Each row is a point. Before rounding, the points of a table are all equally far from one centre. They may lie mostly on one side of it. Where is the centre, to within rounding?

Points (8 x 2):
[[-1.0  2.8]
 [-2.3  2.3]
 [-5.5 -3.4]
 [-4.4  0.5]
 [-4.6  0.2]
 [ 6.4 -2.8]
 [-4.8 -5.9]
 [-4.3  0.6]]
Centre: [ 0.4 -3.0]

Points (12 x 8):
[[ 4.4  2.7 -7.3 -0.4 -0.3 -5.1  0.2 -0.8]
 [ 2.9  0.7 -8.0 -0.2  1.1 -2.0 -3.3  5.0]
 [ 4.7  4.4 -6.6 -1.8 -3.6 -3.3 -4.0 -1.1]
 [ 1.6  5.6 -6.5  0.1  0.2 -4.3 -3.2 -3.0]
 [ 2.3  5.2 -6.5 -1.6 -1.8 -3.9 -4.8 -0.4]
 [ 2.1  2.3 -5.1  1.9 -1.1 -6.0 -3.9  2.3]
 [ 3.7  0.7 -6.6 -0.1 -4.6 -3.2 -3.6 -1.5]
 [ 5.1  0.5 -6.7  2.3 -1.0 -3.8 -2.7  4.5]
 [ 4.8  2.8 -6.8  1.6  1.2 -5.9 -3.1  2.3]
 [-1.0  1.1 -3.6  0.9 -2.0 -4.8 -2.2 -1.1]
 [ 3.6  4.9 -5.5 -1.9  0.2 -4.8 -6.1  1.2]
 [ 2.6  4.2 -3.4  2.6  0.9 -4.7 -4.4  5.0]]
Centre: [ 4.2  2.1 -2.5  0.9  1.1  0.7 -2.7 -0.2]

Points (19 x 14):
[[ 1.2 -5.4  2.7  1.9  3.2 -3.7  1.0  1.4  9.6 -6.6  1.5  1.9  0.9 -0.1]
 [ 1.0 -1.5 -1.8  3.5  6.3 -1.3  9.5  1.1  6.2 -4.9 -2.3  0.1 -1.0  3.0]
 [ 5.1 -5.1  3.3  0.6 -0.3 -1.2  7.9  5.5  3.2 -2.9  0.0 -2.5 -2.7 -1.5]
 [ 2.7 -3.3  1.4  1.7  2.4  2.3  3.9  4.2  2.3 -6.3  0.3 -1.6 -2.6  5.3]
 [ 2.8  1.5  0.0 -1.1  3.5  0.4 10.5 -1.1  7.4 -4.5 -1.8  2.1  0.0  2.4]
 [ 2.1 -4.8  3.0  3.0  1.5  0.9  1.5  4.1  2.1 -6.1 -3.6 -0.9 -1.5  3.6]
 [ 3.8 -1.4  0.8 -1.8  3.3 -3.6  5.4  3.7  2.4 -2.6 -1.9 -5.9  0.5  1.8]
 [ 2.0 -3.7 -0.9  3.5 -0.1 -4.1  9.1  3.4  3.0 -5.1  3.1  1.3  3.6  0.0]
 [ 5.5 -6.3 -0.7  5.7  1.8 -3.9  6.8  2.8  5.8 -3.3  2.2 -2.2 -2.3  1.7]
 [-0.4 -2.5 -1.2  5.5  1.0  0.7  5.0  4.2  2.7 -9.2  0.3  2.3 -1.2  0.7]
 [ 4.8 -5.8 -4.0  1.1  0.8 -3.3  3.8  1.3  5.3 -5.0 -3.6  4.5 -0.6 -1.5]
 [ 4.6  1.0  2.7  4.8  0.1  4.1  3.5 -0.1  3.4 -8.6 -0.3 -3.3 -2.4  1.2]
 [ 1.2 -0.8  3.8  5.7  4.2 -2.9 -1.4  1.9  2.7 -4.7 -4.7  1.8 -2.8  1.2]
 [-0.8 -6.2 -0.5  1.3  2.9  0.7  5.0 -0.5  8.5 -5.0  1.8 -2.0  0.4  5.2]
 [-1.7 -2.1  0.4  5.9 -1.9  1.9  3.8  1.7  7.6 -4.2 -6.4 -1.2 -1.3  2.1]
 [ 0.3 -3.8  1.9  1.5  2.3 -1.8 10.1  3.3  2.9 -3.4 -3.9 -2.9 -5.0  1.2]
 [-0.6 -5.0  0.2  0.6  3.2  1.3  2.6  2.0  6.1 -5.6 -0.3 -2.0  3.3  4.1]
 [ 2.2 -1.5  3.3  3.5  1.0 -3.1  5.2 -0.9  7.6 -1.9 -2.7 -5.1  5.8  0.2]
 [ 1.5 -4.5 -1.1  5.3  1.6 -3.1  9.9 -0.8  5.2 -6.3  2.8 -1.4  0.6  3.7]]
Centre: [ 0.8 -1.0  0.6  2.0  0.1 -1.4  3.7 -1.8  3.8 -1.8  0.4  0.0 -1.8 -0.6]

Points (28 x 24):
[[  0.3  -0.6  -7.6   0.1  -8.4  -0.3   0.0  -1.9  -4.3   2.9   4.9  -5.3
   -1.4  -0.3   2.6  -0.2  -2.8  -6.6  -4.0  -0.8   1.6   2.3   2.0   0.2]
 [ -1.2  -5.3  -5.8  -1.8  -8.4   0.7   0.6  -1.7  -1.0   3.6   1.8  -1.0
   -3.7  -0.3   4.9   6.7  -1.3  -4.9  -4.4   1.6  -1.6   3.2   4.3   4.7]
 [  0.1  -4.8  -4.8   0.9  -7.1  -0.5   1.2  -3.6  -7.5   1.8   1.5  -5.3
   -0.4   2.0   3.8   3.0  -0.5  -5.0  -4.1  -1.5  -0.8   4.0   2.7   2.1]
 [ -2.3  -1.6  -8.9   1.2  -8.5   0.1   1.4   0.1   0.9   4.5   1.6   0.4
   -5.9   1.7   4.7   1.7  -1.5  -6.4  -4.6  -1.0  -0.2   3.1   2.2   4.1]
 [ -3.7  -2.1  -6.9  -1.8  -6.3   2.9   0.3   0.8  -1.7   3.8   0.9  -3.1
   -2.2  -0.7   6.4   4.2  -3.5  -5.0  -4.3   2.1   0.0   3.8   3.9   2.4]
 [ -1.4  -2.9 -10.4  -1.6  -5.2   0.9   0.3  -2.0  -1.5   0.8   1.2  -2.9
   -0.7  -0.1   4.3   7.3  -2.9  -3.5  -4.4  -1.0   2.9   3.6   0.7   1.9]
 [ -2.0  -2.5  -7.0  -3.9  -5.0  -1.7  -1.6  -2.4  -3.9   2.5   2.2  -2.4
   -2.6   2.1   2.1   4.8   0.0  -4.5  -5.3   1.7  -0.5   4.0   3.7   5.4]
 [ -0.1  -3.3  -5.5  -0.9  -9.1   0.6  -2.9  -4.2  -1.0   5.6   3.9  -1.8
   -1.6   0.3   4.3   3.6  -2.0  -5.4  -3.2   1.3   0.8   3.3   3.3   1.1]
 [ -3.5  -2.3  -1.1   0.6 -10.5  -0.1  -1.1   1.2  -2.9   2.1   2.7  -3.8
   -0.2   3.4   4.7   0.8  -1.6  -2.0  -2.9   1.1  -0.6   6.6   4.2   5.1]
 [ -0.8  -2.6  -3.3  -1.3  -6.9   1.0  -2.2  -4.5  -3.0  -0.1   5.0  -2.0
   -0.4   1.2   5.2   2.7  -0.7  -4.3  -5.8   3.2  -3.0   1.5   6.3   2.5]
 [  0.1  -2.1  -7.5  -0.8  -6.8   2.9   0.8   2.2  -0.3   4.7   5.2  -5.8
   -0.8   2.0   4.1   4.1   0.3  -2.8  -5.7   1.1   0.3   3.7   4.2   4.9]
 [  3.1   1.0  -6.5   2.6  -7.1  -0.9  -2.0  -1.7  -3.3  -0.1   4.2  -4.5
   -1.0  -0.2   6.1   5.8  -3.5  -4.3  -3.9  -1.2  -3.3   3.8   4.3   4.3]
 [ -3.2  -4.9  -7.0   2.0  -6.0  -1.0   0.2  -2.5  -2.2   1.5   3.6  -5.2
   -1.4  -1.4   3.0   4.7   0.0  -4.3  -6.1  -0.8   0.4   4.9   3.3   2.2]
 [ -1.0  -2.4  -5.5  -0.1  -6.5   3.3  -4.3  -2.5  -5.7   4.5   2.6  -2.4
   -1.2  -1.6   4.9   4.2  -3.6  -5.6  -1.2   0.9  -0.9   2.3   4.3   2.4]
 [ -2.7  -3.0  -7.8  -0.9  -6.1   0.9  -3.0  -2.4  -0.8   3.5   3.5  -3.3
   -0.8   0.3   3.8   2.6   0.7  -5.7  -6.6  -2.1  -0.3   3.3   1.8   0.2]
 [ -1.1  -0.1  -7.9   1.9  -7.1   0.9  -1.7  -2.4   0.5   1.9   3.4  -1.9
   -4.3   1.2   6.5   1.3  -1.8  -6.3  -5.7  -0.9   0.7   6.8   4.9   1.1]
 [ -0.8  -2.3  -7.0   1.2  -6.2   2.3   0.1  -3.6  -2.4   5.1   2.8  -3.7
   -2.0  -1.4   2.9   4.4   0.5  -6.4  -4.7   2.7   0.7   3.9   4.3   2.8]
 [ -0.9  -1.4  -9.2  -0.9  -4.8   1.2  -0.4   0.1  -1.2   3.3   6.1  -1.7
   -0.6   2.7   4.9   2.4  -3.8  -3.3  -4.9  -3.1   2.0   6.0   6.6   2.4]
 [ -0.3  -4.5  -5.6  -0.6  -8.5  -0.5  -2.0  -2.1  -0.5   0.1   2.3   0.1
    0.5  -0.1   5.3   1.2  -4.5  -4.8  -3.3  -2.7   2.9   7.4   1.2   2.5]
 [ -0.7  -3.1  -2.9  -0.4  -6.4   2.7   0.8   1.1  -5.7   4.5   5.4  -6.2
   -4.0   5.0   4.2   1.9  -0.4  -8.4  -2.1  -0.5  -0.3   5.9   2.5   5.7]
 [ -2.6  -2.0  -8.5  -0.5  -3.7  -1.1   0.6   0.3  -4.3   1.4   1.2  -4.4
   -3.6  -1.9   2.3   5.0  -1.7  -1.3  -3.8   1.6  -1.3   5.4   4.7   3.0]
 [ -2.0  -3.3  -5.2   2.0  -9.2  -3.2  -0.3  -3.1   0.2  -0.3   2.2  -2.6
    1.3  -3.8   3.4   5.7   1.3  -7.3  -1.9  -2.1   1.0   4.3   2.9   2.2]
 [ -2.5  -3.2  -7.3   1.8  -7.5   0.3   1.0   0.6  -2.3   1.6   6.0  -7.7
   -0.7   0.7   5.8   4.4  -0.7  -5.7  -4.2  -0.1   0.1   2.5   4.9   2.0]
 [ -0.7  -3.0  -7.4   0.4  -7.2  -0.3  -2.8  -0.3  -2.1   4.4   5.2  -4.5
    0.9  -1.5   5.1   5.3  -1.2  -2.7  -3.0  -1.4   0.5   3.9   4.1   1.0]
 [ -2.9  -2.1  -6.4   1.2 -10.6   2.1  -2.8  -0.9  -4.6   1.3   4.0  -2.4
   -1.0   3.8   4.8   1.5  -1.5  -2.5  -2.9  -0.5   1.7   2.5   0.8   6.5]
 [ -1.6  -6.2  -4.9   1.1  -6.3   0.0  -2.3   0.0  -4.4   0.2   2.4  -2.1
   -4.6   3.6   5.4   5.4  -2.2  -3.8  -6.7  -1.4   2.7   6.4   2.9   4.5]
 [ -2.3  -0.7  -5.6  -0.8  -7.3   1.8  -1.3   3.9  -2.1   3.5   4.0  -1.7
   -1.1   0.3   4.1   2.5  -3.2  -6.5  -6.1   0.0   1.5   6.3   0.2  -1.6]
 [ -3.3  -2.0  -8.3  -1.2  -6.7   3.3  -1.7  -1.6  -0.5   4.3   4.9  -2.0
   -4.7   2.5   2.6   3.7   1.2  -6.7  -5.8  -1.3   2.7   5.2   3.5   1.4]]
Centre: [ 0.7 -0.8 -1.6  1.3 -3.2  1.9  0.4  1.4 -0.3 -1.5  2.9 -0.6 -2.9  2.5
  1.4  3.4  0.1 -4.3  0.6 -1.8  1.2  1.5  2.9  1.7]
